Each row is a point. The ring and each string are closed loops that go straight from each point to the next, and from the last back to the first. Before rounding, they use only three directions, however many columns there are. How many times does the string pass through the ring? Passing back the other way cancels.

Ring (7 x 3)
[[ 0.42 -0.44 -0.01]
 [ 0.07 -0.13  0.29]
 [-0.64  0.10  0.39]
 [-0.74  0.10  0.10]
 [-0.59 -0.11 -0.18]
 [-0.26 -0.50 -0.22]
 [ 0.13 -0.60 -0.15]]
String (34 x 3)
[[-0.25 -0.32  0.36]
 [ 0.01 -0.24  0.50]
 [ 0.23 -0.05  0.40]
 [ 0.19  0.02  0.22]
 [ 0.08 -0.03  0.04]
 [-0.24 -0.15  0.18]
 [-0.38 -0.16  0.29]
 [-0.10 -0.09  0.04]
 [-0.11  0.09  0.21]
 [-0.45  0.14  0.59]
 [-0.56  0.09  0.69]
 [-0.20  0.11  0.41]
 [-0.01 -0.01  0.10]
 [-0.13 -0.14  0.11]
 [-0.25 -0.18  0.30]
 [-0.23 -0.20  0.60]
 [ 0.34 -0.15  0.36]
 [ 0.54 -0.17  0.10]
 [ 0.68 -0.24  0.05]
 [ 0.61 -0.41  0.15]
 [ 0.37 -0.48  0.16]
 [ 0.77 -0.54 -0.02]
 [ 0.86 -0.40 -0.27]
 [ 0.28 -0.31 -0.12]
 [-0.06 -0.29  0.02]
 [ 0.02 -0.51  0.11]
 [ 0.41 -0.68  0.03]
 [ 0.85 -0.61 -0.21]
 [ 0.71 -0.42 -0.23]
 [ 0.23 -0.27 -0.11]
 [ 0.68 -0.28 -0.24]
 [ 0.83 -0.41 -0.06]
 [ 0.56 -0.40  0.14]
 [-0.01 -0.37  0.33]]
Times through: 2

Ring (9 x 6)
[[-0.20  0.87 -0.03  0.18 -0.12 -0.12]
 [-0.16  0.82  0.15  0.16 -0.21  0.13]
 [-0.11  0.49  0.36  0.02 -0.21  0.29]
 [-0.11  0.14  0.41 -0.15 -0.10  0.13]
 [-0.03 -0.13  0.27 -0.19  0.07 -0.13]
 [ 0.11 -0.16  0.07 -0.11  0.17 -0.27]
 [ 0.21  0.03 -0.20  0.07  0.23 -0.41]
 [ 0.07  0.40 -0.31  0.16  0.18 -0.50]
 [-0.12  0.70 -0.25  0.17  0.06 -0.44]]
String (25 x 6)
[[-0.49  0.50  0.45 -0.20 -0.19 -0.02]
 [-0.23  0.40  0.16 -0.06 -0.04 -0.18]
 [ 0.11  0.52  0.15  0.17 -0.14  0.25]
 [ 0.17  0.79  0.21  0.32 -0.30  0.58]
 [-0.18  0.97  0.23  0.20 -0.31  0.32]
 [-0.43  0.87  0.16  0.03 -0.18 -0.13]
 [-0.41  0.69  0.09 -0.03 -0.07 -0.32]
 [ 0.00  0.62 -0.04  0.19 -0.05 -0.06]
 [ 0.24  0.82 -0.23  0.42 -0.07  0.07]
 [-0.22  1.02 -0.35  0.27  0.01 -0.49]
 [ 0.07  0.84 -0.36  0.36  0.03 -0.29]
 [ 0.29  0.59 -0.23  0.36  0.01 -0.01]
 [-0.06  0.43 -0.02  0.07  0.02 -0.22]
 [-0.48  0.54 -0.03 -0.11  0.07 -0.64]
 [-0.40  0.96 -0.32  0.14  0.06 -0.70]
 [-0.06  0.94 -0.28  0.31 -0.03 -0.26]
 [ 0.13  0.86 -0.19  0.38 -0.09  0.03]
 [-0.02  0.53  0.01  0.13 -0.04 -0.08]
 [-0.17  0.46  0.07  0.01 -0.02 -0.20]
 [ 0.21  0.57  0.02  0.27 -0.11  0.23]
 [ 0.18  0.79  0.15  0.33 -0.27  0.51]
 [-0.08  0.88  0.41  0.19 -0.40  0.62]
 [-0.46  0.58  0.42 -0.15 -0.21  0.01]
 [-0.39  0.55  0.46 -0.12 -0.23  0.13]
 [-0.25  0.60  0.57 -0.04 -0.34  0.47]]
Times through: 1
String (24 x 6)
[[ 0.20  0.27  0.17  0.11 -0.07  0.23]
 [-0.08  0.26  0.15 -0.04 -0.01 -0.11]
 [-0.32 -0.03  0.37 -0.32  0.04 -0.27]
 [-0.30 -0.43  0.45 -0.49  0.14 -0.37]
 [ 0.09 -0.51  0.25 -0.29  0.21 -0.25]
 [-0.16 -0.23  0.14 -0.29  0.22 -0.52]
 [-0.16  0.11  0.06 -0.14  0.12 -0.42]
 [ 0.21  0.21 -0.06  0.12  0.08 -0.10]
 [ 0.64  0.05 -0.33  0.33  0.21 -0.08]
 [ 0.43  0.08 -0.47  0.24  0.32 -0.50]
 [-0.08  0.28 -0.32  0.03  0.26 -0.74]
 [-0.20  0.40 -0.15 -0.01  0.14 -0.59]
 [-0.28  0.42 -0.02 -0.06  0.07 -0.47]
 [-0.54  0.72 -0.22 -0.05  0.12 -0.86]
 [-0.28  1.02 -0.34  0.24  0.02 -0.55]
 [ 0.05  0.98 -0.25  0.39 -0.09 -0.07]
 [ 0.23  0.92 -0.16  0.45 -0.15  0.21]
 [-0.10  1.16 -0.01  0.35 -0.26  0.18]
 [-0.37  1.15  0.19  0.18 -0.32  0.16]
 [-0.41  0.70  0.25 -0.04 -0.17 -0.09]
 [-0.13  0.46  0.15  0.02 -0.07 -0.06]
 [ 0.17  0.49  0.18  0.19 -0.16  0.35]
 [ 0.15  0.46  0.48  0.13 -0.32  0.72]
 [ 0.21  0.29  0.38  0.10 -0.21  0.54]]
Times through: 1
